Each row of a before or after table is a point. One or more steps were done to the points. Then noise was added and the rows were shuffled. The steps act on columns, c1 being the first. What was done? A step turns or swaps two columns, mirrors them in a line or flattens them onto one, adds a multiple of one to another, or multiplies or shifts one. Angles are multiples of 10 degrees, from the lower column toward the higher: turns from -170 to 170, lines from 10 to 170 but not 90. Use the fewest steps. Two steps may share a column if one is a turn and the other turns, adds or multiplies; they go together, in the order done. Otherwise the lowest column goes first.

Before (14 x 2)
[[ 28  21]
 [ 60  13]
 [-34   3]
 [ 32  22]
 [ 41  -7]
 [-27  -3]
 [  8   2]
 [-16   0]
 [ 18 -10]
 [-41  -4]
 [-32  13]
 [-42  44]
 [ 27  14]
 [ 17  -8]]
After (14 x 2)
[[ -5  42]
 [ -9 -15]
 [ 13 -27]
 [ 21 -33]
 [  0  17]
 [ 23 -30]
 [  3  32]
 [  3  -9]
 [ -5 -41]
 [ 44  42]
 [ 12 -60]
 [ 12  33]
 [-10 -17]
 [ -4  27]]
Steps: turn c1 and c2 by -90 degrees

Before (11 x 6)
[[ -9 -18   5   2  13   7]
 [ 11  13 -13   8 -15  -5]
 [ -5  -5 -10  -2  -3  -1]
 [  9 -10  -9  -3   3  10]
 [ 12   6  -9   4   3 -10]
 [-14  10  -4  25   5  11]
 [-17  14   3  16  12  26]
 [ 13   3 -15   6  -7 -12]
 [  3  20  -9   0 -14  -7]
 [  2  -5  -2  -6  10  -2]
 [ -5  -6  16  17   6  14]]
After (11 x 6)
[[ -2  39 -13 -12 -16  -5]
 [ -2 -14 -10   4  -1  -1]
 [  7 -14  -2   2  10  -2]
 [  4  19 -10 -12   2  -9]
 [  2   7 -14 -13  -7 -14]
 [-17 -19  17  -3   6  14]
 [  1  59  -9  -3 -13  -7]
 [  6 -29  -8  -6   2  10]
 [-30  31  -3   1   4  11]
 [ -6 -55   4   7  14   8]
 [-22  41   3   7  11  25]]
Steps: mirror c1 and c4 in the line at 150 degrees; multiply c2 by 3

Before (8 x 11)
[[  2 -43 -26  -4  52   5  44   0 -25  26  15]
 [ 41   1  -3   9 -14  24 -15  15  -8   0 -30]
 [ 18  16  -5  -3  14 -32 -34 -10   5 -12 -29]
 [ 44   3 -30 -29  -7   5 -32  13  13   0 -15]
 [ 50 -15   9  -8   9   3 -44   8   3   9 -26]
 [ 37 -38   9  -3   7  16  34 -11  -6  -2  17]
 [ -3 -39  13 -26   5  21  31  21 -26  18  39]
 [  1  17   8 -17  43 -23  -4  -1  37   6 -39]]
After (8 x 11)
[[ 36   4  -3  -3  18 -19 -47 -13  -3  15  17]
 [ 45  13  -7 -25  11   0  31  35 -13 -12 -15]
 [ 15 -14 -10  -6  11  37  37   3   8 -33 -32]
 [  5 -37 -11  -3  37 -12 -57  18  24  40  14]
 [ 52  12   8  -9  35   2  31  -2  -6  -9 -25]
 [ -5   9  30 -28  15 -28 -51   0  16  48  39]
 [ -1 -46   1 -16  12  34   9 -10 -22 -20 -36]
 [ 43  18  16   9  -1 -23  14  11   0 -23 -29]]
Steps: turn c2 and c7 by 150 degrees; turn c2 and c5 by 60 degrees; turn c3 and c8 by -60 degrees; turn c6 and c9 by -160 degrees; add 0.7 times c11 to c10
